Each wall is flat, endless, passes through zero and stands at right angles to its row. A trip goes straight from one point to another. List the walls that it crosses, first one first.
In the rows, zero is written as 128.

Walls:
(1): [ 98  86 212]
(2): [135  99 183]
(3): [110 172 156]
(4): [205 117 115]
Trips:
[176  78  88] to [184  98 120] => 2
[ 68 117 128] to [129 105 113] => 3, 1, 4
[145  92 178] to [130  65  76] => 1, 2
[127 118  93] to [120  79  91] => none
[179 101 115] to [169 150 107] => 2
[120 180 186] to [127 152 166] => none

Walls:
(1): [186 147 126 117 119  90  74  90 134 153 100]
(2): [114 133 116  76 137  66  93 106 121 124 166]
(3): [ 55  50 162 197 156  71 172 153  72  89 134]
Trips:
[164 147 109  90  81 118  82 144 108 145 143] to [163  70 102 120 174 115 189 127 101  74 160] => 3, 1
[134  88 167 168 148  87  51 147 149 164 170] to [174 132  51  63 197 154 128  80 128 184 137] => 3
[148  83 114 169  99 106 110 105 101 136 134] to [140 107 170 127 179 108  70 119 185  96 177] => none

Walls:
(1): [ 67 104 116 131  60  87 143 153 135 101 103 115 121 137  80 196  91 150
 148 136 135 213 145 163]
(2): [131 162 145  93 183 101 109  88 161 158  97  90  84 152 148 200 164 202
 162 124 177 108  80 135]
(3): [123  89 111 108  90 181 140 142  71 107 126 119 148 182 138 135 119  98
 194 170 171 108 128  78]
Trips:
[173  57 175 172 134 105 148  75 148 159 170 115 101  90 148 112 217 127
  96 118 122 115 108 160] to [118 233 107 167 118 122 102 154 152  78 113  96 135 154  46  74  68 110
 101 121 100 110  96  69] => 2
[ 83 191 121 145  62 203 173 170 133 136 153  37 141 163 100  96  97 209
 136 199 120  89 148 149] to [138 173 122  53 127  41 117 156 116 104 143 153 125  88 133 154 130 129
 138 164 116 134 103 158] => 2, 3
[106 190 101 170 134 101 108 103 165 123  85 111 154 155  77 104 114  89
  93 129 179  93  91 165] to [116 111 133 130 123 131 169 129 147 162 141 193 169 141 114  97 104 210
 203  86 161 104 181 160] => 1, 3
[183 187 159 102 163  91 153  91  74 115 125 192  92 140 168  77 167 126
 168 132 182 128 165  86] to [ 88 161 107 117 107  99 126  83 152 107 238  80 123 190 170 120 162 107
 128 130 150 122 184  18] => none
[143  97 182 121 146  81 199  64 149 116 135 107 111 163 122 124 155 103
 127 116 141 121 107 173] to [130 133 117 134 188 120 138  94 113  91 131 122  92  93 100 134 131  86
  72  72 179 163  62  74] => none
[ 63 119  84  98 153 125 123 136  84  98 149 121  77  56 103  92 126 137
 118 163 110 177 122 125] to [175 127 137  97 115 111 123  95 160  86  86 128 125  94 112 132 170 106
 145  91 100  84 115  96] => 1, 2
[117  87 150 143  99  72 151  62 178 166  87 158 114 112  76 191 125 135
  86  97 115 122 125  66] to [ 78 134  94  81  81 115 132 115 166  84 103 167  31 115 144 131 107 170
 157 153 163 160 102 102] => 3
[107 100 114  95 145 138 169 187 139 139 135  49 111  77 166 170 105  92
  72 136 113 115 190 188] to [144 138 206 242 141 163  98  54 129 125 119 127 109 114 171 159 148 102
 131 182 146 183 146 168] => 2, 1
